Each row of a before or after table is a point. One or more steps were done to the points. Then noise was added and the rows were shuffled. The steps act on how far a point lies along the listed directions, d1 being the first. Name the steps. A step turns or swaps two directions, mirrors them in a line or flattens them onto one, adds a multiple of one to another, or multiplies one. Angles are multiples of 10 degrees, from the lower direction toward the higher: turns from -170 to 170, lines from 10 to 170 but not 90. Use the fewest steps. Two steps may share a direction if one is a turn and the other turns, adds or multiplies; they go together, in the order done. Otherwise the lowest direction goes first.
In the rows, 128 means zero.

Directions:
(1): [156 169  75]
(2): [ 65 164 123]
(3): [151 176 177]
Before:
[[105 173 117]
 [160  41 147]
 [133 157 183]
 [ 91 132  95]
 [156  98 203]
 [133  76 155]
 [156 106 176]
 [105 140 106]
 [179 169 173]
 [157  83 157]
 [172  89 180]
 [ 87 122  80]
 [137 145 110]
 [ 95 140  71]]
After (14 x 3):
[[ 82 117  79]
 [145 177 202]
 [159  86 161]
 [136  68 153]
 [167 117 219]
 [103 136 100]
 [165 121 189]
 [197 201 208]
 [177  94 187]
 [103 178 127]
 [154  25 133]
 [ 81 105  62]
 [ 84 117  51]
 [140 150 109]]
Steps: multiply d3 by 1.6

Directions:
(1): [112 186 170 150 170 180  74 154]
(2): [148 193 150 167 139  94 171  63]
(3): [193  77 137 167 127 163  86  78]
(4): [148 133  57 107 215 142 140 118]
Before, 12 rows:
[[144  54  92 104 100 110 127 131]
 [153  69  89 111 129 147  95 124]
 [ 99 136 120 117 101  93 146 160]
 [105 194 125 123 153  90 158 125]
 [ 88 149 146 131 107 122 127 140]
 [111 110 146 119 103 165 100 163]
 [153 165 128 136 138 126 165 113]
 [117 150 142 137  99  88 155 106]
 [154 103  90 128 140  89 185  56]
 [127  98 173 165 105 156 102 119]
 [156 133 120 144 173 145 110 105]
 [110 113  96  81 162  86 183 146]]
After:
[[ 61 131 216 147  52 132 112 177]
 [105 108 161 142  49 101 136 118]
 [150 168 194 189  73  84 149  51]
 [146  78 138 144  68 112 114 125]
 [ 79  58 149  87  47 159  91 217]
 [128 185  82 117 223 123 151 119]
 [191  58  64 112 218 143 134  93]
 [134  54 121 112 137 197  34 185]
 [188 194 120 185 241 147 144  11]
 [176 173 101 156 156  58 199  27]
 [112  84  74  77 183 199  45 202]
 [175 202 127 160 162 107 193  66]]
Steps: turn d1 and d3 by -110 degrees; multiply d2 by 2.5; multiply d4 by 2.5

Directions:
(1): [114 206  85 102 142 210 124 174  95 145 158  99]
(2): [126 121 187 129 145 124  32 200 127 162 126 167]
(3): [124  64 147 122  93 228 135  92 117 143 148 186]
Before (12 x 12):
[[119 156 144 144 158  39  69 167 137 166 125 125]
 [130 129 151 121 124 125  63 153 129 133 133 157]
 [117  53 186 124 138 152  80 138 111 163 147 183]
 [133 128 102 142  92 117 161  97 117 116 131 109]
 [125 123 114 152 136 104 143 125 138  93 125 114]
 [119  85  93  96  73 177 196  77 144 115 143 117]
 [112 191  36  95 116 249 185 119  99 133 158  88]
 [133 136  54 110  80 213 189  81  88  95 171 136]
 [111 160 155 117 102 148 117 126 128 135 141 141]
 [141 107  82 135  95 164 203  75 121 117 139 112]
 [135 203  92  88 121 232 122 163  99 161 151 141]
 [115 202  61 110 141 140 184 101 124 116 146  55]]
After, 12 rows:
[[112 199  48 109 138 147 204  86 126 110 148  49]
 [124  92  84 106  81 125 216  68 156 100 127  94]
 [131 127 160 122 126 121  49 166 130 138 132 162]
 [118 205  28 109 129 146 201 111 121 108 132  51]
 [141 149  45 124  94 121 206  71 106  72 146 101]
 [110 146 150 131 148 118  57 174 119 183 144 153]
 [142 217  98 102 138 137 118 168 118 146 128 117]
 [144 114  71 140  97 129 222  63 128 103 130  93]
 [122 120 109 148 129 134 153 118 134  96 134 120]
 [122  55 199 130 148 107  60 155 120 161 138 179]
 [134 129  94 142  89 122 175  89 117 112 134 104]
 [115 160 159 120 106 122 114 129 133 131 136 135]]
Steps: flatten d1 and d3 onto the line at 150 degrees; multiply d2 by 1.3

Directions:
(1): [171  89  39 136 173  79  56 113 130 178  86 180  94 158 109 115 165 149
 173 134]
(2): [ 74  87  84 123 163  78 140 141 104 112 148  49 150 114  73  60  73 157
 146  64]
(3): [122 153  58  92  93 126  95  95  72 110 102 114 199 134  95 109 152  67
  41 167]
(4): [249 176 116 143  92 100 155  87 144 148 176 109 177 160 134 113 104 102
 160  68]
Before (12 x 20):
[[128 112 123 135 147 138  82 136 129 143 110 176  95 133 139 137 179 129
  121 170]
 [177 106 132 160 151 136  91 122 177 179 116 209  58 144 174 177 170 174
  166 157]
 [115 108 127 112 165 118  97 135 140 165  94 167  78 149 137 152 154 145
  175 137]
 [134 167 189 137  85 172 142 119 139 115 148 121 149 100 136 155 126 107
  114 135]
 [ 79  95 162 130 161 135 154 162 152 116 122 120  78 108 121 136 132 184
  169 107]
 [158 137 164 146  87 134 157 126 129 112 180  92 150 109 135 130 102 110
  134 106]
 [ 86 146 187 115 110 164 138 150 142  99 155 111 107 125 142 161 118 132
  111 173]
 [ 83 118 152 117 138 144 125 148 133 122 126 138  89 124 140 139 135 172
  149 134]
 [ 90 137 182 142 121 171 122 141 155 135 114 161  84 105 169 183 150 112
  127 163]
 [132 128  81 129 146 101 117 115 110 127 133 107 174 137 108 112 118 109
  106 121]
 [190 196 177 127  76 145 161 100 142 119 183 104 174 146 161 147 132  87
  127  93]
 [181 212 152 117  78 176 148  95 142 109 174 105 200 137 149 157 134 100
   99 135]]
After (12 x 20):
[[162 118   8 113 127 100  45  79  97 160  89 162 157 153 105 119 180 110
   75 174]
 [101 164 164 105  88 153 147 133 121  87 168  79 155 128 123 139 104 108
   87 157]
 [146 129  74  97 143 103  77 104 114 166  86 160 126 165 117 136 168 108
  140 148]
 [ 72 159 145 109 121 158 160 132 120  81 175  46 190 105 110 114  95 140
  101 110]
 [133 155 129 107 101 145 117 116 118 123 125 142 134 141 139 140 151 129
  116 145]
 [139 107  69 128 150 101  80 119 107 142 123 132 137 141 101  92 154 122
  120 132]
 [ 91 155 166 123  89 161 148 123 111  94 151  78 177  87 107 125 106 104
   91 122]
 [ 98 153 104 114  96 133 115 106 104 118 125  98 173 113 117 127 130  69
   78 138]
 [118 133 179 139  86 156 151 137 121 101 163 102 140  96 141 145 116 105
  108 138]
 [ 80 158 165 106 101 148 153 128 108  88 162  70 172 115 129 124 122 103
   92 112]
 [159 158 147 116  99 162 135 117 141 122 108 163 122 133 143 170 180 113
  112 159]
 [126 106 134 154 173 110 134 143 149 139 139 130 113 129 136 134 110 155
  164 107]]
Steps: multiply d1 by 1.3; turn d2 and d3 by -120 degrees; multiply d4 by 0

Directions:
(1): [107 144 204 146 166  88 155  74  58  52 164 167 121 142 226 155 188 125
  89  91 132 123 109 152 150 178 123 135 122  49 103  27  94 141  81  49
 146 123 146 113 159  80  94  97 132 154 112 171]
(2): [139 113 127 113 101 130  78 167 159 100 167 106 148 104 108 230 169 150
 138 160 170 152 130 114 162 143 225 185 148 178 114  28  57 106 144  93
 141  69 143 195 132 147 185 178 108  45 156 110]
Before (10 x 48):
[[124 131 118 115 120 143 109 147 151 134 146 107 140 112 110 151 145 144
  129 142 135 130 148 122 137 124 153 158 135 151 132 105 108 122 142 118
  135 108 142 144 118 135 153 153 120 108 141  97]
 [132 134 128 126 107 132 110 145 151 117 117 125 130 128 117 143 120 135
  130 133 132 133 131 128 130 129 137 151 134 136 117 122 122 129 149 127
  128 124 141 128 139 130 133 145 119 113 116 116]
 [132 116 111 112 115 149 122 150 148 139 121 109 117 131 103 128 128 125
  128 140 124 143 131 121 122 113 134 129 131 143 141 151 135 113 129 134
  123 134 112 133 129 137 134 124 103 129 124 119]
 [119 134 212 150 163  95 148  90  57  56 170 162 108 138 209 168 197 138
   92  98 129 125 114 146 144 176 132 150 131  48  91  16  85 143  74  46
  147 118 167 117 154  76  96 105 130 135 113 184]
 [131 124 141 126 115 115 123 131 132 113 150 123 140 128 142 158 148 139
  133 136 142 127 122 131 147 140 149 143 129 134 127  88 101 126 131 113
  122 111 139 146 115 134 145 141 130 112 138 125]
 [124 122 118 113 104 148 104 157 140 129 133 105 139 125  99 138 128 139
  133 127 146 142 126 111 134 144 154 144 126 158 126 131 131 123 153 136
  134 112 128 156 130 140 155 150 130 102 150 112]
 [116 125 156 136 126 111 151 134 112 102 144 147 136 127 163 146 146 126
  122 110 135 132 126 137 132 150 127 115 125 104 114  78 122 139 117 113
  142 119 141 128 140 119 120 133 116 121 124 137]
 [124 123 107 136 140 137 149 119 138 162  93 126 117 129 111  63  97 127
  129 123 104 101 131 137 100 120  87 123 127 131 134 204 165 130 132 162
  128 153 118 114 131 144 114 121 134 153 125 125]
 [128 131 103 122 118 135 110 146 150 134 138 117 132 112 110 157 140 132
  141 142 135 139 139 112 136 131 159 138 129 162 135 109 118 126 142 128
  114 117 136 162 123 155 154 150 121  99 157 107]
 [134 117 106 131 126 146 107 143 142 143 103 117 137 120 100 132 114 127
  148 126 131 121 133 126 114 116 120 123 131 145 125 144 134 114 139 156
  141 132 129 132 121 138 140 138 120 121 137 126]]
After (10 x 48):
[[136 120 108 131 129 147 109 143 138 141 104 120 141 119 101 134 111 127
  151 121 127 123 131 126 110 116 122 124 132 143 122 144 136 112 141 156
  142 135 130 133 122 137 141 137 119 117 139 130]
 [132 117  80 132 127 149 135 132 157 182  82 113 117 123  81  53  78 131
  142 137 104 106 136 128  92 104  87 122 128 153 141 235 174 126 146 187
  122 152 113 121 121 159 123 134 133 144 127 108]
 [119 122 131 115 112 140 110 147 130 113 140 113 138 132 120 141 137 137
  128 121 147 145 120 114 136 151 153 147 124 144 122 113 128 127 144 120
  136 110 128 155 137 131 146 146 130 112 143 119]
 [116 135 216 152 165  89 152  90  52  50 174 165 109 139 211 168 206 140
   89  95 128 128 111 148 141 182 132 150 131  41  91   6  79 142  69  39
  148 119 167 116 159  67  94 101 129 142 110 188]
 [112 126 163 137 131 109 155 132 110  98 146 151 137 129 168 150 147 127
  120 113 134 136 122 136 133 154 128 114 122  99 112  75 121 141 115 109
  143 120 141 126 142 118 118 133 113 120 119 140]
 [130 113 111 114 118 147 121 149 149 138 121 111 117 130 105 125 128 128
  127 139 124 145 132 123 122 115 133 132 130 142 141 153 136 117 123 135
  124 133 110 135 134 135 133 126 102 128 123 123]
 [121 136 135 120 129 135 116 135 136 117 155 117 138 113 130 158 156 142
  116 133 134 128 144 127 139 134 149 162 132 131 126  78 100 124 131 100
  141 106 143 142 122 124 143 147 122 115 138 111]
 [128 129 154 134 125 105 129 123 118  97 158 129 137 133 161 160 160 139
  131 130 139 131 118 138 145 152 151 140 127 121 120  66  99 128 122  99
  125 107 147 139 122 124 134 139 132 116 133 134]
 [127 137 121 122 127 124 118 131 135 116 143 125 130 119 131 162 154 130
  133 140 136 136 134 118 137 144 160 141 125 142 129  85 111 129 129 108
  119 119 144 157 130 143 147 144 121 104 155 113]
 [130 133 138 126 114 128 107 137 145 112 120 130 131 130 130 143 125 133
  126 127 134 134 124 130 135 130 136 153 133 131 116 113 118 128 143 119
  131 126 143 130 143 126 131 142 118 118 118 117]]
Steps: add 0.7 times d2 to d1

Directions:
(1): [136 135  83 113 112  81 119 163 129 176  94 156 103 104 116 188 116 161
  92 175 153 206 128 134 122 111 153 180 156 120 148 142 105 158 112  96
 141 166 141  80  75  77  84  95 117 164 167 138 101 117 150 154 134 173
  60 127  82 134 137 132 123 108 115 110]
(2): [183 108 139 109 120 125 101 122  75 132 142  94 164  97 126 139  83 137
 110  85 137  88 141 155 113 101 135 188 137 134 136 113  90 110 123 150
 105  84 168  78  70 117 115 103 117  55  72 137 126 171  83 170  80 113
 117 166 129 132 137 117  77 145  96 184]
(3): [139  76 142 109 142 141 122 183 130 130 166 128 202 110 122 103 151 110
 108  99 113 145 126 114 135 145 180 140 126  92 177 128 119 137  91 146
 196 139 135 152 149  89 119 150 134 123  81 142 164 110 139 159 249 144
 132 149 135 139 141 187  73 112 149 114]
(4): [106 141 163 154 131 105 187 101 176  89 153 122 133 178 136 114 188 198
 119 129 185 130 147  75 147  60 103 189 142 160  76 114 100 112 139 108
 154 133 128 155  96 167 112 109 140 136 116 151  76 137 105 155 158 116
 132 166 111 150 151 175 112 149 164 142]
(5): [ 95  91 180  93  97 115 165 131  97 130  69  81  81 142 116 120 167  79
 162 148 126 116 165 146 142 152 148  89 154 174 119 129  51 171 158 112
 120 137 113  89  82  87  83 148 124 105 114 129 135 131 117  62 140 130
 152 126 156 190 114 176 110 141 128 112]
(6): [150 134 100 140 152 137 190 144 141 134 183  51 141  99  71 134  87  89
 154 146  82 129 163  69 158 132 155 135  95  82 121 109 110 152 139 122
 129 164  96 117 112 200  57 121 117 117 120 119 141 139 166 147 103 136
 126  88 101 148 154 132 180 116 146 174]
Before, 8 rows:
[[142 136 117 134 131 119 118 124 122 137 122 138 134 123 133 137 117 141
  118 130 132 130 128 140 119 123 129 143 133 125 135 126 130 119 125 133
  117 128 139 121 119 122 127 123 123 119 134 133 127 126 132 143 108 129
  113 133 118 123 132 113 127 130 122 140]
 [125 133 114 130 126 121 128 126 126 135 116 124 111 120 122 139 115 130
  132 139 125 133 124 137 128 132 130 124 127 128 121 129 130 125 130 126
  112 126 126 115 122 132 126 130 124 139 146 121 118 131 129 124  95 130
  125 117 118 116 123 113 142 128 116 127]
 [119 131 135 134 139 140 121 126 137 120 130 142 137 137 145 115 145 137
  128 120 126 123 114 129 129 136 127 115 121 131 128 131 146 123 124 132
  132 123 126 152 154 129 151 139 126 136 128 125 131 116 131 129 141 129
  135 129 135 108 123 128 130 121 139 115]
 [122 124 124 118 120 120 123 131 125 139 111 138 123 125 134 134 124 119
  127 139 122 136 127 141 122 140 136 118 128 132 135 131 121 138 125 127
  120 127 124 117 123 110 127 135 126 133 136 126 129 129 123 119 125 136
  121 123 134 132 118 130 128 121 116 122]
 [137 124 122 123 128 131 134 136 119 135 142 117 131 118 116 124 112 120
  124 133 112 131 141 128 135 135 133 132 116 116 134 126 125 131 124 132
  127 132 122 121 127 137 120 125 125 121 123 131 132 128 131 132 118 124
  119 125 129 134 135 123 131 122 129 144]
 [146 134 145 137 129 129 133 103 127 112 143 108 145 139 136 115 124 151
  121 105 143  98 133 121 131  95 112 162 123 141 109 117 116 103 131 135
  124 110 144 130 114 151 128 114 125 100 102 135 107 155 106 150 113 114
  136 144 128 125 136 132 112 144 132 162]
 [143 136 132 141 129 130 110 117 131 118 140 143 141 132 141 124 121 154
  118 107 142 111 113 137 120 110 117 146 131 137 121 122 144 101 127 139
  120 109 142 124 129 134 153 115 125 114 120 129 117 143 105 140 120 108
  126 145 130 112 126 108 116 137 123 137]
 [134 126 120 128 122 133 108 127 110 135 112 127 112 107 130 136 106 116
  129 126 116 126 125 153 112 146 129 114 125 125 138 136 133 128 137 133
  106 127 134 113 134 115 130 128 118 129 136 119 132 129 133 127 100 139
  126 116 139 121 121 105 139 127 113 130]]
After, 8 rows:
[[129 127 121 115 122 115 110 141 119 147 103 145 122 120 141 148 133 146
  111 139 137 154 119 149 124 131 142 143 140 134 141 137 120 139 120 119
  131 131 140 112 111  91 125 121 115 138 139 128 121 121 131 136 132 150
  102 134 115 120 124 131 117 115 122 113]
 [102 113 159 144 142 129 165 139 183  98 160 136 169 167 138  85 197 156
  114 117 149 143 127  80 153 105 134 145 123 125 122 124 125 119 110 124
  201 150 120 191 159 136 126 140 142 156 107 148 116 113 135 153 250 135
  147 150 127 137 144 199  99 126 183 110]
 [133 141 115 131 130 137 125 125 122 133 137 132 119 123 124 124 108 121
  130 137 108 126 131 132 131 142 117 117 111 117 128 129 147 125 126 133
  115 126 118 129 146 149 143 128 126 129 135 125 130 122 135 123  98 120
  123 116 129 120 130 104 148 121 128 138]
 [123 156 113 137 116 134 108  94 106 135  87 125  66 113 132 146  88 110
  151 142 112 111 122 168 105 152  97  83 119 144 111 137 147 127 161 127
   59 119 124 103 137 141 142 123 115 133 164 104 123 136 130  95  23 125
  135  91 143 113 108  64 179 135  97 134]
 [126 135 122 122 119 128 124 112 114 136 108 121 110 126 129 133 105 107
  143 136 110 109 131 147 121 144 124 104 120 138 120 126 123 132 140 134
   93 115 122 110 122 134 130 133 123 118 138 117 131 141 116 108  77 123
  131 112 139 127 113 104 147 127 106 139]
 [108 126 148 139 127 127 132 130 154 112 126 154 128 154 147 108 168 150
  125 123 148 133 114 122 131 119 124 122 136 146 121 129 138 118 129 128
  150 130 126 148 145 118 152 135 135 144 131 134 119 120 119 117 181 117
  136 141 135 127 123 145 113 131 144 100]
 [125 138 123 136 126 126 129 109 128 126 120 120 108 129 126 132 114 136
  138 128 128 113 125 140 125 122 117 121 123 139 108 122 132 115 139 130
   98 113 127 120 124 148 138 131 128 129 139 121 112 138 116 120  71 118
  136 119 125 114 121 105 145 139 115 137]
 [124 136 141 142 133 135 125 107 130 116 123 134 131 142 145 110 136 128
  135 119 125 104 125 138 122 130 113 109 125 140 122 122 144 110 136 141
  114 116 126 146 148 139 150 140 130 118 128 128 134 124 126 118 110 111
  145 132 138 124 125 116 135 137 131 134]]
Steps: turn d1 and d2 by 140 degrees; multiply d1 by 1.6; multiply d4 by 3; turn d3 and d4 by -50 degrees; turn d5 and d6 by 50 degrees

Directions:
(1): [ 97 137 168 107 118 147 128  93 136 197 123 208 107 126  85 117 177 153
 120 123 113 119   8  89 148  55 163 150 126 175  77  78  42 123 141  61
 165  81  88  43  71 172  96 137 181 107  93 108  97 118 129 146  67 167
 103 167 174 166 166 179 168 109  58 143]
(2): [122 100 180 170 141 166 106 115 127  96 129  76 107 102 109 131  66 118
 183 120 235  56 174 186  99 157 138 137  80 190  70 166 130 186 127 137
 147 110 124  50 114 188 157 203 118  94  69  63 159 116 122  88 142 158
 188  90  97 116 181 199 116  83 152 213]
(3): [153 238 136 147 127 188  79 149 115 114 158 105 185 145 173 116 127 151
 128 100  79  87 129 107  75  82 208 123 137 143 145 135  21 128 169 162
 184 164 143 112 149  42 132 146  91 135 123 138 205  86 115 102 114 203
 116 215 118 100 108 148 150 104 243 109]
(4): [123 159 140 197 162  86 196 106 180 178  90 205 163  96 115 146 159 100
  89 119 181 139 130 177  75 190 100 176  95 121 149 128 142  59 217 139
  48 105 108 127  82 107 112  66  79 195 134 158 140 124  75  61  99 234
 171 151 108 132 113 117 158 126 128 195]
Before:
[[128 175 103 137 133  89 165 143 151 158 121 179 161 124 160 125 166 123
   67 123  74 162 104 116 122 134 135 138 151  79 179 115 108  72 181 129
   78 145 132 172 123  82 144  74  94 189 145 180 121 122 106 110  98 181
  109 190 127 134  78  94 150 160 135 100]
 [117 115 133 151 145 114 158  98 136 129 121 137 125 127 124 138 113 101
  142 138 158 128 138 145 134 163 124 139 121 133 134 143 152 111 139 135
   89 135 129 144 121 134 143 125 120 141 143 136 131 119 115 123 136 122
  142 114  98 121 133 131 122 118 119 147]
 [131 133 108 137 143  93 187 120 150 115 126 167 135 134 139 131 161 144
   93 143 118 162 134 137 131 127  96 135 117 109 159 127 133  84 149 124
   85 123 111 162 110  88 106  61 109 158 161 164 111 143 122 103 128 150
  118 152 138 115  99  93 135 137 128 113]
 [145 189 122 147 126 138 118 148 134 105 132 101 160 139 148 123 103 132
  127 115 135 127 161 138  86 125 144 117 121 120 141 145 111 116 157 152
  119 152 152 129 168  79 133 127  88 150 126 133 165 104 121 101 129 171
  152 154 114  98 116 128 140 129 206 122]
 [143 168 127 131 130 168  93 121 120  88 148  81 159 137 149 133  99 145
  139  99 123  92 149 129 103 121 159 123 129 140 121 147  77 170 137 146
  177 156 149 118 145  93 147 171 104 118 100 112 187  95 124 100 124 161
  134 172 116 112 137 147 127  94 225 140]
 [129 123  80 110 129  53 177 134 147 143 112 157 138 140 140 135 166 108
   99 144  92 191 138 140 128 182  70 140 147  46 193  98 205  60 140 145
   46 137 139 229 133  77 104  49 113 187 184 189  95 141 110 131 145 109
  110 112 122 139  72  51 110 178  91  91]
 [169 197 113 149 125 161  71 160 105  54 158  47 173 130 197 132  78 126
  144 126 114  80 226 133  57 154 171 125 129 116 172 166 112 143 141 213
  148 181 160 147 184  50 152 168  75 122 127 137 212  85 124 104 174 133
  153 164  99  74 102 120 108  96 245 120]
 [121 143 122 143 129  80 178 109 156 148  97 186 154 114 124 127 161 112
   98 124 130 162 125 130 151 163  81 129 135  90 159  89 149  86 152 125
   71 122 122 161 121 101  95  71 124 167 160 156  96 140 127 127 107 137
  129 135 150 122  99  90 139 141 110 127]
 [143 144 111 108 126 139 114 155 124  76 143  83 136 147 153 136 115 136
  132 128  91 122 144 102 128 117 155  98 138 106 160 136 132 153 117 156
  163 163 161 146 168 101 147 135 111 136 121 132 150 122 127 147 162 102
  115 121 117 115 110 109 113 136 183  86]
 [134 147 100 146 144 112 147 130 132 136 129 151 152 123 142 136 151  96
  102 130 134 141 157 148  95 160 112 130 136 113 163 130 154  81 162 124
   91 126 127 177 140  85 132  87 100 157 152 154 136 130 112 123 143 133
  117 128 116 107 111 106 126 143 133 134]]
After, 10 rows:
[[127 120  98 141 145  98 159 125 136 142 122 156 134 120 132 138 152  89
  102 137 147 152 158 155 109 172  91 130 134 107 158 128 181  81 151 116
   77 118 122 181 133 107 132  81 111 154 154 150 117 141 115 130 147 114
  121 106 117 114 118 101 121 150 105 139]
 [153 122 109 137 125 120 103 146 114  62 137  63 133 119 168 139  79 109
  144 146 146 107 226 147  95 187 119 129 124 106 162 160 183 143 114 190
  111 157 149 158 169 106 150 155  99 117 131 130 161 113 133 121 186  81
  160 106 107  94 116 105  93 111 170 133]
 [126 170 103 136 132  85 167 142 152 160 119 180 157 120 158 124 165 122
   68 125  77 162 103 117 124 136 132 137 150  78 178 116 113  70 178 127
   74 142 132 173 123  86 143  74  96 189 146 181 117 124 105 111  99 179
  111 187 129 135  78  93 149 162 130 102]
 [139 159 120 143 125 121 130 141 140 110 126 108 144 135 136 128 104 127
  125 122 150 139 160 143 100 138 122 118 119 115 137 141 138 115 146 144
  104 143 149 132 161 102 133 120  97 149 128 131 143 115 127 108 133 152
  156 131 116 106 122 122 134 136 175 127]
 [139 156 126 133 131 159 100 120 121  90 143  83 153 136 144 137 100 143
  138 101 128  98 151 131 110 127 150 124 129 137 120 146  90 170 132 143
  172 151 148 120 141 103 146 170 109 117 102 109 180 100 125 103 125 153
  133 163 117 116 139 146 123  98 212 141]
 [117  76  76 104 130  29 195 126 151 149 100 165 114 135 121 140 166 100
   98 156 113 208 137 148 149 202  37 143 143  39 186  94 249  60 122 129
   23 123 133 235 125 112 100  42 129 185 186 186  64 157 115 144 151  78
  116  75 127 152  79  44 100 188  45  99]
 [136 109 109 102 125 121 129 148 129  82 133  90 118 140 140 139 117 129
  134 135 106 133 144 108 144 132 130  98 136  99 156 134 166 154 105 147
  146 152 155 149 162 126 145 129 124 134 123 129 126 135 131 155 165  79
  119  94 120 122 116 104 108 144 149  91]
 [128 121 107 135 145  89 193 118 150 117 122 170 130 133 133 132 160 141
   93 146 122 165 132 138 136 132  89 136 115 106 158 126 143  84 148 122
   80 119 110 165 110  97 107  59 112 159 159 164 104 147 121 106 129 143
  118 143 140 118 102  90 132 141 115 114]
 [115 102 130 148 145 105 164  94 139 130 118 139 120 125 119 141 112  98
  142 143 166 134 141 149 141 169 114 140 119 130 131 142 168 111 135 131
   81 131 128 148 119 145 142 123 125 141 144 135 120 124 117 124 138 112
  144 103 100 125 137 129 120 122 104 149]
 [121 139 122 140 131  77 180 108 156 148  95 188 152 113 122 128 162 114
   99 126 131 163 125 131 154 165  78 129 134  87 157  90 153  87 150 124
   70 123 121 161 121 105  94  69 124 167 161 154  93 142 126 129 108 131
  130 131 150 122 101  89 139 141 104 129]]
Steps: add 1 times d1 to d3
